Each row is a point. The window is the flat piece filled in between its corners: a triangle in 3 columns, a solid with four corners in 4, and so on. A path goes straight from each point to the next, and from the last back to the first. After which points does the path pass through the window?

Window:
.29	.06	-.52	-.11
-.88	.14	.28	.23
.51	.09	.14	.17
-.72	-.29	.24	.12
Path:
(1): .23	.01	-.46	.25
(2): -.63	-.32	.16	.28
(3): -.66	-.14	.30	-.15
(4): -.15	.06	.25	-.33
(5): -.08	-.40	-.15	.50
(6): .43	.03	-.03	.45
(7): .37	.15	.32	-.28
(8): .25	.11	-.31	-.43
Through the window after points: 2, 6, 8

Window, 8 rows:
-.26	.19	-.36	-.23	-.31	.26	.10	-.03
-.28	.23	-.46	.17	-.11	.17	-.40	.02
.23	-.14	-.39	-.54	.08	-.26	-.57	.32
-.05	.18	-.10	.19	-.12	-.34	.05	-.11
.78	.70	.94	.12	.25	.19	-.23	-.25
.30	-.59	-.25	.44	.00	-.21	.03	-.03
-.32	.32	-.46	.06	.20	.16	.22	.03
-.23	-.71	.03	.22	.07	-.30	.04	.09
Path:
(1): .19	-.16	.12	.37	-.12	-.16	.02	.64
(2): .03	-.14	-.09	.11	.27	-.17	-.18	-.26
(3): .07	.05	.13	.19	.12	.00	.00	-.30
(4): .17	.19	.29	.42	-.20	.09	.18	.44
(5): .24	.01	.08	.17	-.22	-.16	-.15	.49
(6): .17	-.16	.06	.04	.18	-.08	-.24	-.35
(7): .11	-.22	-.17	.00	.29	-.14	-.39	-.35
(8): .28	-.10	-.04	.34	-.06	-.25	-.17	.67
(9): .09	.06	-.05	.18	-.06	.00	.00	.16
(10): .14	-.06	-.14	-.10	.02	-.04	-.10	-.65
(11): .29	.38	.05	-.14	.27	.05	-.33	-.65
(12): .44	.38	.15	.02	-.03	.09	-.28	.28
(13): .21	.33	.00	.15	-.13	-.05	-.11	.46
(14): .13	.23	-.06	-.21	.14	.11	-.30	-.56
(15): .12	-.51	-.33	.14	.14	-.16	-.13	-.54
(16): .33	-.29	-.12	.40	-.14	-.19	.04	.59
Through the window after points: 9, 15

Window, 9 rows:
.04	.29	.46	.71	.40	-.24	.76	.07	-.39
-.94	.37	-.04	-.22	.23	.29	.31	-.31	-.21
.80	.37	-.06	.37	-.33	.11	.00	.42	-.34
-.14	-.10	.67	.10	-.63	.03	.37	-.12	-.14
-.37	-.27	-.43	-.36	-.16	.40	.27	-.10	-.11
.04	-.10	.41	-.17	-.36	-.45	-.35	.16	.05
-.31	.13	-.44	-.24	-.44	.40	.54	.51	-.22
-.25	.02	-.12	.18	.16	.30	-.66	.52	-.31
-.07	.06	-.19	.63	-.64	-.18	-.69	.40	-.05
Path:
(1): -.04	.21	.03	.07	.03	.14	-.07	.18	.35
(2): -.33	.18	.06	-.22	.11	.46	.54	.17	.28
(3): -.33	.06	-.12	-.28	-.22	-.09	.35	-.12	-.93
(4): -.04	-.02	-.07	-.04	-.39	.01	-.10	.11	-.39
(5): .14	.09	.11	-.02	-.27	.18	-.10	.30	.24
(6): -.11	.17	.50	.23	-.27	.26	.13	.09	.54
(7): -.11	-.23	.34	-.04	-.65	-.29	.16	-.05	-.73
(8): -.04	.10	-.01	.13	-.31	-.14	.40	.02	-.44
(9): .17	.12	.11	.15	-.18	.18	.41	.18	.16
(10): .02	.00	.37	-.02	-.28	-.16	-.16	.21	.26
(11): -.07	-.10	.17	-.14	-.35	-.50	-.23	.07	-.60
(12): -.26	.03	-.22	.14	-.09	.20	.28	.08	-.51
(13): -.19	.15	-.14	.18	.02	.45	.39	.24	.04
(14): -.13	.01	.23	.12	-.45	.24	.31	.15	.20
(15): -.22	-.04	.21	-.07	-.47	-.08	.21	.00	-.74
(16): -.29	-.15	-.12	-.03	-.39	-.24	-.08	.17	-.93
Through the window after points: 6, 10, 14

Window:
.30	.15	-.09	.28	.02	.38	-.31	-.02	-.13	.00	-.25	-.04
.07	-.13	-.22	-.02	.03	-.18	.01	-.40	.00	-.36	.02	.05
.04	-.12	.09	.01	.11	-.18	-.03	.12	-.18	.06	.24	.02
-.43	.45	.36	-.10	.18	-.35	.03	-.50	.07	.36	.21	.16
.06	-.21	.00	-.42	.20	.12	-.47	-.03	-.29	-.11	-.01	.19
.07	.03	-.33	.05	-.27	-.19	.16	.52	-.02	.12	-.39	.15
-.08	.94	.07	-.08	.03	-.73	-.16	-.57	-.75	.12	.24	.18
.27	-.03	-.41	.00	.07	.14	-.86	-.25	-.14	.21	.11	-.10
-.24	.18	-.36	.36	.09	.11	.19	.18	-.40	.26	-.21	.23
.09	-.14	-.05	-.01	-.17	.09	.04	-.39	-.30	.09	-.13	-.10
.46	-.12	.00	-.04	.34	-.29	.09	-.58	-.06	-.02	-.39	-.19
.44	.14	-.12	-.40	.23	.18	.03	.01	-.08	.20	.06	.10
Path:
(1): .43	.02	.12	.17	-.13	-.21	-.31	-.31	-.31	.18	.04	.52
(2): .08	.12	-.14	-.18	.08	-.12	-.27	-.25	-.12	.01	.05	-.18
(3): -.14	.40	-.03	-.08	.13	-.21	.17	-.10	-.18	-.01	-.04	-.28
(4): .22	-.07	.10	.02	.12	-.18	.15	-.30	-.20	.24	-.12	.66
(5): .36	.04	-.05	.05	.05	-.06	-.12	-.37	-.32	.17	-.03	.51
(6): .07	.25	-.09	-.17	.08	-.06	-.01	-.14	-.25	.12	.02	-.08
(7): -.16	.18	-.23	-.04	.29	.06	.03	.21	-.27	.07	-.19	-.39
(8): .08	.02	-.12	.05	-.11	-.07	-.10	-.14	-.28	.12	-.07	.41
(9): .18	-.13	-.13	.27	-.27	-.20	.06	-.12	-.14	.24	-.28	.57
(10): .00	.10	-.24	-.20	.10	-.07	-.06	.07	-.07	-.18	-.05	-.28
(11): .00	.02	-.21	-.09	.11	.01	-.21	.02	-.03	.03	-.15	-.14
(12): .22	-.25	-.14	.01	.04	.13	-.18	-.10	-.07	.16	-.07	.21
(13): .09	.08	-.07	.27	-.05	-.22	-.06	-.03	-.16	.24	.02	.51
(14): -.18	.25	-.13	-.19	.04	-.01	-.05	-.04	-.29	.03	.00	-.21
(15): -.08	.16	-.14	-.05	.12	-.14	-.10	.01	-.19	.09	-.02	-.08
(16): .32	.04	.01	.04	-.02	-.09	-.16	-.07	-.10	.08	-.02	.54
Through the window after points: 5, 7, 9

Window:
.14	-.45	.23	-.06	.93	.76	.30	-.76	-.13	-.07	-.03	.12	-.78	-.50
.20	-.48	-.42	.58	.08	-.16	.13	.31	.28	.23	-.34	-.26	.20	.10
-.05	-.52	-.44	-.01	.04	.02	-.30	.16	.19	.59	.04	.05	.07	.38
-.20	-.41	-.56	.33	-.21	.25	-.45	.34	-.04	.06	-.23	-.55	-.10	.11
.43	-.20	.15	-.15	.21	.38	.19	-.53	.44	-.34	.19	.08	-.94	-.38
-.03	-.20	-.67	.21	-.10	-.04	-.17	-.43	.13	.16	-.33	-.32	.29	.35
-.31	-.15	.42	.17	.11	-.59	-.12	-.22	.11	-.39	.32	-.12	-.30	-.35
-.03	.49	.43	.05	.27	-.44	-.17	-.14	.25	.16	.14	-.54	-.64	-.44
-.04	.24	.39	.24	-.22	-.49	-.09	-.06	-.22	.00	-.23	.07	-.69	-.15
-.57	-.11	-.67	.45	-.14	.18	.09	.10	.41	.36	-.14	-.03	.03	.12
.02	.15	-.41	.52	-.05	.23	-.14	.32	-.06	.09	.17	-.21	.27	.52
.02	.09	.93	.21	-.27	-.13	-.19	-.36	.19	.07	.07	-.15	-.28	-.64
-.12	.16	.37	-.45	-.04	-.16	.30	.00	.05	-.13	-.09	-.19	-.20	-.42
-.23	-.04	-.27	.21	.18	.08	-.43	.25	.48	-.02	-.52	.00	.19	.35
Path:
(1): .22	.22	-.54	.22	-.13	-.19	-.55	.25	.24	.00	.01	-.02	.08	-.50
(2): .04	-.23	-.64	.26	.09	.03	-.43	.07	.08	.08	-.18	.11	.15	-.24
(3): -.21	-.28	.15	.18	-.15	.00	.23	-.01	.25	.14	-.27	-.18	-.15	.50
(4): -.28	-.32	-.07	-.17	.05	.00	.07	-.07	.23	.11	.02	-.40	-.27	.62
(5): .31	-.14	-.26	.46	-.01	.08	-.44	.05	.12	.32	-.02	.38	-.01	-.73
(6): .25	.03	-.58	-.08	.21	-.01	-.30	-.02	.13	.09	.02	.14	-.15	-.37
(7): -.29	-.45	.55	.24	-.02	.08	.19	-.22	.07	.21	-.12	-.23	-.45	.36
(8): -.04	-.41	.12	.31	-.04	-.09	.27	.07	.19	.07	-.10	-.33	-.44	.29
(9): .02	.19	-.46	.29	.06	-.13	-.33	.03	.05	.17	-.30	.11	.24	-.39
(10): -.04	-.03	-.12	.15	.06	-.15	-.20	-.25	.14	.09	.07	.18	-.16	-.51
(11): -.08	-.13	.37	.10	.21	.00	.27	-.25	.30	-.07	.01	-.24	-.40	.16
(12): -.04	-.18	.24	.21	.07	.21	.06	-.15	.33	.37	-.04	-.37	-.39	.27
(13): .06	-.05	-.26	.16	-.03	.09	-.20	.04	-.08	-.05	-.23	-.05	-.02	-.44
(14): .18	-.10	-.27	-.10	.04	-.05	-.33	-.05	.09	.03	-.17	.22	.15	-.67
(15): -.14	-.21	.07	.05	.13	.05	.06	-.20	.26	.07	-.06	-.20	-.48	-.01
(16): -.35	-.38	.41	.22	-.13	-.16	.24	-.10	.28	.07	-.12	-.30	-.24	.50
Through the window after points: 4, 6, 8

Window, 14 rows:
-.22	-.39	.21	.34	-.33	.55	-.11	-.59	.31	-.07	.27	.34	.27	.01
.01	-.51	-.14	-.34	.08	.02	.16	.30	-.61	.49	-.52	-.29	-.34	.24
.14	-.03	-.60	.00	.15	.36	-.29	.00	-.23	.31	-.43	-.05	-.29	-.05
-.10	.11	-.31	-.06	-.08	.16	-.20	-.04	-.43	.42	.25	-.28	-.58	.28
.02	.02	.19	.01	.17	.29	.29	-.44	.62	-.08	.47	.31	.02	-.11
.11	.06	-.32	.04	-.25	.20	.37	.07	-.22	.75	-.16	-.49	-.02	-.07
-.31	-.51	-.13	-.11	.06	.69	-.09	-.12	.56	-.20	.54	-.08	.24	.02
.34	-.11	-.24	-.39	-.35	-.01	-.24	-.15	-.03	.28	-.14	-.45	-.31	.13
-.25	.94	.18	.15	-.13	-.04	-.07	-.38	-.18	-.23	.03	-.14	.63	-.15
.17	-.06	-.42	.27	-.03	-.36	-.24	.31	-.23	.39	-.12	-.29	-.16	.23
.19	-.12	.16	.06	-.25	.66	-.16	.11	.20	-.26	.56	.41	.14	-.25
.07	-.11	-.60	-.34	-.09	-.15	-.14	-.08	-.45	.54	.08	.03	.04	.01
.39	.68	.18	.37	.25	.03	-.21	-.59	-.45	-.02	.36	-.36	.60	-.19
-.03	-.15	-.27	.24	-.22	.31	.13	-.45	.02	-.68	.45	.07	.07	-.22
Path:
(1): .06	-.01	-.17	.01	-.07	.17	-.19	-.28	.03	.11	.12	-.25	-.02	-.28
(2): -.12	-.07	.00	.08	.04	.08	-.07	-.20	-.27	.11	.13	-.05	.10	-.39
(3): .32	.43	-.34	.18	.01	.38	.17	-.24	-.05	.12	.29	.03	.37	.64
(4): .29	-.02	-.13	-.14	-.13	.67	.13	-.11	.27	.02	.40	.11	.37	.67
(5): -.22	-.26	.05	.20	-.13	.28	-.19	-.28	.07	-.03	.22	.02	.02	-.42
(6): -.06	-.23	-.07	-.16	.02	.05	-.05	-.02	-.26	.28	-.15	-.22	-.24	-.19
(7): .23	-.07	-.28	-.18	-.14	.19	.11	.07	-.33	.20	-.20	-.17	.08	.59
(8): .12	.17	-.24	.04	-.23	.32	.19	-.25	.09	.06	.27	.00	.29	.45
(9): -.05	.08	-.02	.17	.05	.14	-.35	-.39	.06	-.12	.26	-.07	.04	-.60
(10): -.08	.10	.08	.01	-.02	-.03	-.13	-.15	.03	.14	.29	-.11	-.06	-.30
(11): .07	.10	-.16	.08	-.02	.21	.10	-.17	.04	.07	.08	.00	.10	.17
(12): .09	.04	-.17	-.12	.02	.32	.05	-.16	.13	-.01	.28	-.06	.12	.30
(13): -.02	-.07	-.12	-.03	.00	.18	-.04	-.10	.10	.01	.24	-.10	-.05	-.27
(14): .03	.28	-.04	.06	.07	.04	-.08	-.21	-.17	.11	.16	-.26	.06	-.30
(15): .43	.41	-.39	-.09	-.05	.11	.24	-.17	-.22	.06	.17	-.04	.43	.58
(16): .30	.29	-.14	.09	-.22	.24	.17	-.07	-.19	.21	.11	.19	.17	.76
Through the window after points: 4, 6, 10
